Rows are points. To make a cloud, some directions were put in groups of two or more. Within a group, all points are equally far from the middle, so they leave a hole (a ring in 2 directions, a hollow ball in 3). The other directions are filled evenly. Then the cloud was stretched, turned, moved and blurred a little. Count the holes, and give their numbers of directions, smallest first.
(in the rows, 128 means zero)

Cloud (22 x 3)
[[131 190 155]
 [143  50 125]
 [114 166  70]
 [185 133  99]
 [ 59  92 179]
 [111 117  56]
 [131 180 175]
 [ 58  87  89]
 [102  60 180]
 [116 156  63]
 [181  83 123]
 [151  96 193]
 [175  78 151]
 [ 91  59  88]
 [170 177 133]
 [113  68 187]
 [152 148 190]
 [184 133 100]
 [188 128 104]
 [179 124 174]
 [ 69 182 118]
 [ 98 181  90]]
Holes: 1 (3)

Cloud (29 x 4)
[[ 77 147 193 146]
 [185 105 106  75]
 [142  79 108  45]
 [129  43 148 153]
 [115 152 202 150]
 [ 97  97  84  56]
 [152  54 184 122]
 [101  40 165 126]
 [ 50 108 116 145]
 [186 150 110  95]
 [106  70 166  45]
 [ 94 105  98  44]
 [105 154 202 146]
 [ 63 152 104 146]
 [116 180  99 151]
 [189 137 104  94]
 [ 76 145 198  84]
 [ 81 124  92  56]
 [105 159 207 119]
 [ 99 175 169  60]
 [ 56 114 191 111]
 [ 93  65  83 127]
 [135 191 140  76]
 [ 75 158  89  87]
 [140  57 112 162]
 [187 112 101  83]
 [146 180  97 134]
 [184 119  89 106]
 [187 114  99  86]]
Holes: 2 (2, 2)

Cloud (30 x 4)
[[147 205 166 137]
 [ 87 127 105 170]
 [182  91 179  73]
 [159  60 111 104]
 [119 159 144  38]
 [ 76 137 165  60]
 [157 187  90 129]
 [194 166 110 150]
 [139 206 135 147]
 [100 182 107 154]
 [100 112 119 185]
 [ 84  77 123  85]
 [ 73 102 154  69]
 [190 129 207 109]
 [ 79 139 197 140]
 [188 111 125  60]
 [111 169  76  98]
 [190 124 174 178]
 [ 87 142  87  78]
 [182 128 132  50]
 [188  92 143  66]
 [ 89  73 166  83]
 [194 134 182 167]
 [ 78 142 172  64]
 [182 140 186  64]
 [193 174 176 148]
 [105 162 160  46]
 [ 75  89 124  79]
 [119  99 127 190]
 [187 184 124 152]]
Holes: 2 (2, 2)

Cloud (48 x 6)
[[168 132  69  99 188  92]
 [110 163 113 171  96  69]
 [172  91 177  70 153  96]
 [117 211 137 125  72 113]
 [197  86 155 120 109 127]
 [211 142 175 141  93 128]
 [ 64 173 171  85 148 156]
 [ 53 158 129 124 122 159]
 [171 194 155 123 116  98]
 [104 135 158  74  95 183]
 [103  68 163 110 192 101]
 [171 117  96  74 180 163]
 [ 99 195 146 149 176  88]
 [108 205  86 185  92 158]
 [197 158 186 148  75 140]
 [167 202 152 158  92 109]
 [ 72 161  73 121 101 145]
 [186 128  99 209 146 174]
 [113 133  64 126 183 113]
 [134 169  89 102 157  40]
 [117  93 164 164 115 173]
 [169  84 119  62 169 123]
 [198 101 159 107 102 128]
 [163  94 175  38 119  73]
 [ 40 173 132  98 146 168]
 [182 147  58 137  96 145]
 [203 198  96 141  51 156]
 [173 132  50  74 136  91]
 [195 193 133  93  71 138]
 [128 230 126 209 120 178]
 [185  99 184 125 205 121]
 [139 117 136  72  76 189]
 [205 181 129 102  81 133]
 [177  86 192 175 145 150]
 [108 171 204 173 124 118]
 [ 85 203 137 128  74 137]
 [146 151 194 145  37  64]
 [220 145 150 128 103 105]
 [155 184 160 100 162  62]
 [160 158 194 163 104 217]
 [122 174 137 151  41  59]
 [168 176 165  72  92 156]
 [208 141 142 132 170 103]
 [182  71 137 188 159 136]
 [175 206 139 146  74 118]
 [161  85  87  83 183 110]
 [171  81 173  78 161  96]
 [123 136 117 238 140  74]]
Holes: 1 (3)

Cloud (72 x 8)
[[160  59 129 107  97 157 156 183]
 [187  68 141 113 116 101 211  92]
 [173 128 181 168 183 129  91 145]
 [157 147  54 204 103  90  81 176]
 [ 89 149  20 142 107 154 103 121]
 [127 166  67 167 181 117  67  88]
 [ 48  85  95 177 112  66 167 136]
 [124  56 168 154  72 153 111 127]
 [146 209 149 187 138  69 163  88]
 [ 96 100 156 199 153 154 138  74]
 [133  45  95 101 120 111 198 155]
 [135 203 201 141  93 103 157 100]
 [ 98 106  12 108 125 119 164 112]
 [107 200 136 111  74 180  98 101]
 [ 83 130  56 153 182 151 118 178]
 [117 132 120 176 117 123 221  58]
 [122 135 137 126 148 211  76  98]
 [153 154 114 106 202  65 174 174]
 [ 91 201  95 144 169 139 181  82]
 [151  86  92 186 134 129  93 199]
 [119 103  66  70 112 131 120  38]
 [ 57 173 175 114 115  89 105 165]
 [120 116 120 188  67  69  67  99]
 [ 80 170 167 131 201 157 119  89]
 [131  88  90 120  26 175 131 109]
 [210 160  45 101 138 127 167  97]
 [ 83 136 117 141 129  56 219  85]
 [130  96  89  84 199 125 121  73]
 [148  70  61  95  94 101 179 183]
 [148  95  59 115 154 177  97  85]
 [153 133 105 122 218  80  83 140]
 [ 75 107  59 121 109  82 123 203]
 [191 152 152 129  44 113 207 108]
 [ 93 138 173 134  53  51 137  99]
 [ 95 191 112 127  57  69 115  63]
 [ 87 160  53  96 120 141 163 185]
 [103  53  81 120 148 148 155  62]
 [104  48  62  82 130 126 139 109]
 [144 132 191 117 142 143  71  46]
 [125 102  64 123  42 148 119  50]
 [141  99 204 139  68 117 104 144]
 [143 170 168  47 160 128 102 144]
 [214 151 151 135 186  97 105 140]
 [109 157 113  97 105  89  74  37]
 [158 201  52 128 114 160 189 141]
 [139 150  44 220  97  52 145 117]
 [166 115 178  53 121  98  78 103]
 [132 226 151 138 114 153 112 170]
 [179 158  70 122 146 192 118  85]
 [113 121  45 136  71  85 189  48]
 [174  59 154 177 114 124  90 112]
 [ 64 116  70 119 100 187 108 103]
 [193 173 126 121  16 101 151 116]
 [ 82  96 192 140 167  91 150  67]
 [132  71 142 186 140 173 112 148]
 [115 235  92 129  89  98 167  73]
 [ 87 196  89  87 153 133 187 104]
 [111  64 141  99 161  58 183 107]
 [162 126  26 170 103 112 124  60]
 [182 113 113 159 109 111 187  27]
 [126 101  76  52 106 122  87  81]
 [ 79 145 139 153 130 160 213  94]
 [134 178  65 188  53 149 165 159]
 [162 126 170 158 190  95 140 189]
 [ 80  98 168 163 206 107 140 135]
 [174 153  68 103 145  56 210 100]
 [ 97 162 158 135  88  54 152  44]
 [ 96 170  76 135 155 141 214 154]
 [ 19 101 115 138 138 135 108 134]
 [ 29 100 119 161 102 135 154 139]
 [144 113 121 125 127 167  34 114]
 [193 104  78 125 142 163 145 187]]
Holes: 1 (8)

Cloud (72 x 8)
[[ 89 189 124 196  97 127  92 171]
 [188 133 160 123 144  44 178 110]
 [157 204 103  97 182 110  71 128]
 [165 132  94 122  93 116  70 183]
 [147 179 137 147  87 177 202  88]
 [145 210  63 124 162 162  93  68]
 [128 188 106  45 106  80  99 121]
 [112 120 110 146 106 208 107 211]
 [133 163 133  82  46 182 179 189]
 [ 83 131 163  53  92 152 163 223]
 [131 170  81  63  53 123 103 111]
 [ 75 141 167  45  95  77 169 116]
 [119 167 177 145 107 148 230 118]
 [109  82 197 167  61 139 145 188]
 [162 218  79 169 146 127 102  58]
 [142 201 165 162 149 131 152  37]
 [ 99 214  94  77 133 120  81  70]
 [170 148 227  92  91  78 183 143]
 [ 76 147 218 108 157  97 150 185]
 [167 172 194 142 106 161 202 112]
 [113 200 143  98  91 213  99 154]
 [140 202 113 137 101 206 181 113]
 [ 61 157 206 134  95  94  84 143]
 [ 68 102 142  68  67 143 119 215]
 [118 115 173 101 187  79  95 171]
 [154 238 146 149 101 146 105 152]
 [124 123 214  38  60 145 152 162]
 [159  86 139 159 102 147 154  63]
 [ 82  91  95 107 118 224 161 173]
 [111  99 117 152  96  51 171 152]
 [168  96 171  99 117 109 195  73]
 [184 174 180 181 115 144  97  95]
 [159 124  87  91 177 188 165 134]
 [ 93 122 172 114 179 168 110 202]
 [117  67 135 107 136 180 125  78]
 [103 141 159  72  67 114 100  57]
 [171 132  83 149 169 166 184 141]
 [131 178 213  65 148 164 149 152]
 [165 183 204 128  84 112 191 170]
 [ 54 143 103  67 103 187 177 108]
 [ 82  81 211 151  85 178 138 163]
 [131 180 184 101 111  34 111  74]
 [ 94 109 173  94 151 162 126 227]
 [ 78 129 125  47  76 182 192 162]
 [124 192 152 152  95  90 108  30]
 [116 189 172 175 115 174 194 151]
 [ 50 162  91 136 178 153  72 130]
 [132 151 132  42 161 102 163  75]
 [138 110 118  69 174 153 158  73]
 [105 184 108 105 116 114 208 190]
 [161 126 139 191 103 143  95 185]
 [120 109 161 116 215 166 135 139]
 [117  65 129  89 160 145 163  88]
 [130 170 189  76 151 199 149 109]
 [104 126 224 109  45  89 168 173]
 [ 77 180 125 109 164 201 169 183]
 [120  66 140 126 149 130 165  68]
 [187 167 194 129 155 104 196 104]
 [122 178 204  74 152  67 178 106]
 [168 194 169 159  90 185 161 122]
 [ 72 182 210 171 119 132 103 121]
 [ 85  69 123 105 130  80 120  89]
 [114  99  56 135  74 101 131 159]
 [133 160 184  39 147 143 186 137]
 [186 152  79 116 139 112 195 105]
 [ 97 154  90 174 164  88 197 132]
 [122 184  84  88 135 146  68  59]
 [188 129 104 131 116 207 146 152]
 [100 173 193  51 146 138 176 174]
 [144  93 120  41  72 158 122 108]
 [ 84 148 127 129 193 136  61 156]
 [189 206 123 165 155 170 138 109]]
Holes: 3 (2, 2, 4)
